Each row of a before or after table is a point. One or more steps were done to the points. Then noise was added and the rows were shuffled. The steps act on how far a point lies along the listed directions, d1 being the first. Write out the steps. A step turns or swaps two directions, mirrors them in a line or flattens them onto one, adds a multiple of one to another, or multiplies one. Angles are multiples of 10 degrees, from the lower direction toward the higher: turns from -170 to 170, lines from 10 to 170 but not 90. Use the fewest steps. Two steps may share a direction if one is a turn and the other turns, adds or multiplies; they go together, in the order done. Otherwise the lowest direction goes first.

Directions:
(1): [ 33 -33]
(2): [33 33]
Before (14 x 2):
[[  8 -51]
 [-14  36]
 [ -4 -43]
 [-18  -8]
 [-40  50]
 [-54  73]
 [-46  17]
 [ -4 -32]
 [ -5 -22]
 [-15  10]
 [-47   8]
 [ 11 -41]
 [-52  20]
 [  7  11]]
After (14 x 2):
[[ 31 -28]
 [  7 -22]
 [ 32 -42]
 [ 14 -41]
 [-49  -7]
 [-28  25]
 [-61  24]
 [-86  37]
 [-41 -18]
 [-12 -17]
 [-55  -8]
 [ 12 -30]
 [ -1  14]
 [-16   3]]
Steps: turn d1 and d2 by 30 degrees

Directions:
(1): [-37 -42  52   0  17 -17]
(2): [ 54 -54   5   4  -7  24]
(3): [ 41  15  13 -27  39 -47]
(4): [ -5  -2  10 -69 -40   5]
Before (8 x 6):
[[-29 -42   2  75   3  10]
 [ 41   6 -12 -34 -10  10]
 [ 63 -64  21  -5  10 -11]
 [-45  22 -17   1 -39  35]
 [  0   3 -26  45 -19  21]
 [  9   2 -50  37 -53  85]
 [ 20 -30   4 -16 -20  30]
 [ 21 -48  35   8  29 -30]]
After (8 x 6):
[[ -9   9  21  11  45 -57]
 [-30  43 -11 -11   2  -5]
 [-51   8  10 -10 -14  10]
 [ 51  24 -40  47  28 -27]
 [-11  61 -66  38 -36  56]
 [  9  12 -34  39 -15  15]
 [-54  35  14  17  34 -56]
 [ 29  15 -34 -18 -35  37]]
Steps: swap d1 and d3; mirror d2 and d4 in the line at 100 degrees

Directions:
(1): [-77 -35 -40 -29 -30 -32  -3  -9   6  11  -6]
(2): [ 49  -1 -64 -52 -22  35 -14  16   0   5 -22]
(3): [  4  -6 -52  32  49 -33 -32   3 -22 -56  -8]
(4): [ 21 -60  11  -8  23   0 -48  -4  55  13  42]
(5): [-21  12  -7 -17  75  26   7 -34  15  39 -41]
Before (13 x 11):
[[  8  -2  27 -27  18   5  22  -8  -2  13   2]
 [-30  20   9 -24 -58  15  23  23 -40  -2  -3]
 [-21  -8  10 -34  43   7   2 -32  35  39   6]
 [ 54  -1  -8  -8 -66  22 -22  47  -9  -4  37]
 [ 24 -19  26 -30   5  34 -33   3  51  22  13]
 [ 12   6 -15 -33 -26  27   2  20   9  25   4]
 [-40  -4  52 -10  -1  21  15 -19  34  48  18]
 [ 32  24  12   7 -53   5   1  21 -16 -28  10]
 [ 79 -12 -17 -10 -19   8 -23   6   6 -22  21]
 [-14  22 -17 -10 -57 -14  12  13 -12  -7   0]
 [ 56 -13 -17 -15   8  23 -21  20 -19 -10   8]
 [-42 -27  19 -18  26   6   4 -31  19  30  -3]
 [-59 -18  35 -13 -42 -31   5 -13   1  36  16]]
After (13 x 11):
[[-56  33  26 -29  -4  37  43 -25   5  58 -27]
 [-20  18  82  22  31  13   1 -14  23  15   4]
 [ 65  -3  62  47  10 -14 -19  -2  12 -35  53]
 [ 16  14  28 -27  28  12  28 -10  -5  17  -3]
 [-57  21  12 -25  45  -1  29 -41  13  39 -13]
 [ 54 -20  49  38  35   6 -24  16  -6 -18  39]
 [ 43  -8  52  28 -30   7 -26  38  11   0  61]
 [-93  -3 -27 -53 -60 -25  20 -18 -20  48 -30]
 [-16 -23 -36 -34 -49 -15 -15  10  19   6  12]
 [ -9 -17  21 -10  14   7  -9   5  33  37  26]
 [-13 -34 -18 -63 -43  30 -16  18   2  16  11]
 [-76  -2  -4 -29  11   3  26 -36  -8  32 -32]
 [ 65   7  21   6 -31  21 -20  21   4 -23  27]]
Steps: multiply d1 by 2; turn d2 and d4 by 100 degrees; add -0.5 times d3 to d5
